Each wall is flat, endless, passes through zero and stands at right angles to its row. A trip goes straight from one point to another. List the walls that it crosses, first one first.

Walls:
(1): [30, -7]
(2): [-132, 23]
(3): [-8, 8]
(4): [18, 62]
Trips:
[-24, -14] to [-52, -21] -> none
[41, 10] to [3, -26] -> 4
[40, 44] to [49, -48] -> 3, 4
[-34, -21] to [-15, -2] -> none

Walls:
(1): [-2, 42, 2, -17, -20, -22, 22, 73, -17]
(2): [48, 44, -3, -8, 2, -20, 36, 54, 2]
(3): [-16, 3, -34, 71, -31, 26, -47, -45, -26]
(4): [-16, 60, -38, 65, -39, 57, -3, -28, 5]
Trips:
[6, 26, -42, 60, 0, -15, 60, -43, 18] to [-15, -18, -44, -1, -45, -18, 30, 55, -23] -> 1, 3, 4
[-1, 15, -24, 52, -90, 67, 7, -8, -35] to [-9, -89, -15, 14, 25, -15, -7, -33, 22] -> 1, 4
[-7, 51, -77, -45, 36, -86, -12, -8, -57] to [-6, 52, 3, 55, 42, -14, -8, 46, -6] -> 4, 3
[6, 0, 23, 73, 42, 37, -24, 44, 8] to [-32, 0, -83, 20, 10, 68, -7, -20, -29] -> 2

Walls:
(1): [-1, 12, -35, -63, -15, 6, 25, -29, -18, 4, 10, 9, -48, -16, 1, -28, -4, -29, -10, 61, -40, -5, 19, 54]
(2): [18, -30, -13, -6, 43, -67, -12, 30, 40, -9, 29, -25, -60, -12, -49, 38, -49, 1, -47, -24, 48, -48, -46, 47]
(3): [68, 50, 6, 10, 31, 13, -25, -44, 19, -24, 54, 39, -32, -33, 60, -16, 8, -63, 7, -29, -31, 12, 4, -64]
(4): [-35, 2, -3, -32, -5, -4, 11, -10, -32, -91, -56, 23, -4, -23, -4, 26, 66, -74, 39, -12, 61, -24, 19, 22]
(5): [27, -17, -14, 69, 6, -11, -43, -44, -65, 10, -90, -38, 3, 56, 32, 28, -9, -9, 27, -56, 74, 26, 36, -5]
(6): [-19, 57, 26, -41, -9, -21, -46, 38, 56, -61, -13, -3, -67, -26, 74, 15, -20, -30, 24, -5, -51, 45, -14, -13]
(7): [11, -48, 20, -58, 62, -20, -5, 4, 22, 37, 50, -36, -23, 1, -15, -33, -27, -20, -13, -73, 9, -19, 35, -27]
(8): [41, 77, 19, 11, 72, -27, -18, -106, 84, -6, -12, 47, -26, 35, -29, 40, -12, -7, -4, 47, 62, -12, -19, 29]
Trips:
[-55, 6, -54, 5, -59, -1, -12, 41, 8, 23, 41, 39, 26, 46, -64, -34, -21, 34, 36, 22, -13, 19, -23, 8] to [-9, 16, -18, -10, 2, 26, -27, -16, -24, 0, 7, 117, 3, 2, 34, -34, -2, 22, -69, 63, 36, -24, 37, 9] -> 8, 3, 4
[13, 15, -20, 16, 16, 18, -4, -20, -53, 5, -35, 63, 52, 26, 58, -14, 18, -49, 32, -26, 30, 12, -65, -28] to [7, 12, -5, -52, 34, -13, -49, 19, -95, -20, -23, 0, 56, 15, 36, -28, 52, -40, 24, -72, -15, 91, 47, -8] -> 8, 6, 7
[2, -11, -8, 8, 7, -26, 71, -21, -53, -10, 37, 12, 12, 64, -53, -35, 6, 32, 23, -11, 43, -53, -39, -34] to [30, 11, -66, -72, -34, 32, 47, 34, -38, 32, -16, 6, 50, -54, -11, 14, -9, -35, 56, 8, 23, 2, -30, 25] -> 8, 5, 1, 7, 2
[21, -44, -8, 32, 7, 57, 42, -18, 0, 1, 19, -31, -24, -11, -58, 1, -36, 52, -17, 54, 16, 18, -26, 45] to [1, 1, -57, -29, -7, 46, -57, -4, 63, 71, 30, 18, 93, -48, 7, 27, -3, 21, -107, -14, 50, -4, -15, -47] -> 1, 7, 3
[-7, -58, -29, 3, 59, 3, 46, -55, 13, 36, 102, 73, -71, -20, -64, 28, -1, 90, -16, 1, -66, 6, -4, 20] to [-1, -16, 4, -51, 74, 31, 13, 25, 98, 38, 56, -33, 3, -83, -52, -24, -16, 4, -8, 62, 24, -45, 30, 34] -> 3
[-6, 59, -16, -25, 14, 5, 41, 24, 64, -64, -60, -25, 16, -11, -6, 46, -2, 39, 12, -12, 13, -18, 42, -9] to [-24, -34, 101, 11, 32, 19, 8, 15, 44, 0, -25, 37, 21, 9, 38, 39, 0, -2, 31, -34, -16, 41, 8, 0] -> 2, 5, 7, 3
[-73, 6, 44, 18, 7, 6, -98, 43, 55, 0, 21, 44, -1, 2, 19, -44, -46, 52, 11, 23, 40, 49, 32, -29] to [-3, 24, -58, 12, -17, -4, 44, 5, -11, -4, -1, -12, -34, 76, 28, 63, 20, 38, 29, 47, 42, -8, -83, 85] -> 7, 2, 5, 1, 4, 6
